Each point is reached from the start by the listed moves, each made once or not at all, plus a little noise. Say if it took an odd or an even number of moves. Then give how often each move was made.

Moves:
(1): [-22  15  51  -9 -14]
(2): [-41 -34  16  27  22]
(3): [ 43 -40  27  36 -29]
Start: [ -3  -7 -20 -24 -18]
Points:
[ 39 -45   5  13 -46] => odd (0, 0, 1)
[-26   8  31 -34 -32] => odd (1, 0, 0)
[ -1 -82  23  41 -25] => even (0, 1, 1)

Moves:
(1): [ -5 -18  20 -12   8  20   2 -14   7 -11]
(2): [  8   5 -22  32  -6  28 -22  -1 -22  15]
(3): [ -2 -11  44  25  39  17  31   6  15   3]
(4): [-10   8  -7   8  -6  -3   2  -7 -12  11]
(5): [ -4  -1  -9   9  -6 -21   4  28  -5  24]
(6): [ -7   5  -5 -17  19  29 -30  22  25  22]
(7): [  7   5  -7  -5  31  -3  -8  -6 -60  17]
(8): [  9  -4 -31  28  -5   6  11  -3   9  18]
Start: [-14  -2 -15  12   3   5  12  -6  14  -1]
Points:
[ -9   1 -66  25  42  16 -11  36 -17  80] => even (0, 0, 0, 0, 1, 1, 1, 1)
[-17 -28  33  29  75  17  40   7 -29  32] => even (1, 0, 1, 0, 1, 0, 1, 0)
[ -6 -21  20  53  76  68  15 -21 -45  23] => even (1, 1, 1, 0, 0, 0, 1, 0)
[-27 -19  25  38  69  14  44   0 -41  43] => odd (1, 0, 1, 1, 1, 0, 1, 0)
[-15  -4 -76  55  37  61 -28  13 -45  95] => odd (1, 1, 0, 1, 1, 1, 1, 1)

Moves:
(1): [ 14 -18  18  -6  -3  20  -2  17   9 -16  -3  22]
(2): [ 23  19 -14   2   3 -19  -3 -13 -11  -7   3   5]
(3): [-18  10  20 -22   3  20   7 -12  -4  -1 -18  -2]
(4): [  5  -3  17   9 -15   0   3  23  11 -10  20  28]
(5): [-12  20   0 -12  23  25   1 -24  -8   7  13 -23]
(6): [ 0 -6  2 -5 -6 -6 -6 13  3  8  8 14]
(7): [  8   5  16 -14 -18  10  -8 -13 -15 -33 -16   4]
(8): [ -4  19 -12 -19   2 -17 -30  30  31   3 -15  -4]
(9): [-13  54  -9 -21 -30  14 -24  37 -41 -13 -18  12]
(10): [  9   1   9   1   3 -18 -17  26   2   4  -5   6]
(11): [ 14   3   9 -14 -17 -25   6  24  13  -6   3  -1]
Start: [-12  20  -5   7 -10  -2   5  -5   0  -3  11  23]
Points:
[ -2  58  26 -48 -43 -15 -29  49  35 -35  25  43] => even (0, 0, 0, 1, 1, 1, 1, 1, 0, 0, 1)
[ -7  46  21 -18  -1  15 -19 -17 -22 -26   5  10] => odd (0, 0, 0, 0, 1, 0, 1, 0, 0, 1, 0)
[ -5  76  31 -37 -52  34 -10  70 -16 -41  26  60] => odd (1, 0, 0, 1, 1, 0, 0, 0, 1, 0, 1)
[ 18  95  14 -16 -65 -16 -43  55 -53 -60  -5  77] => odd (0, 1, 0, 1, 0, 0, 1, 0, 1, 1, 0)
[ 33  20  17 -16 -33   4 -15  -1 -14 -51   1  67] => even (1, 1, 0, 0, 0, 1, 1, 0, 0, 0, 0)
[ 37  59   4 -40 -44 -78 -53  61  22 -34 -11  48] => even (0, 1, 0, 0, 0, 1, 1, 1, 0, 1, 1)
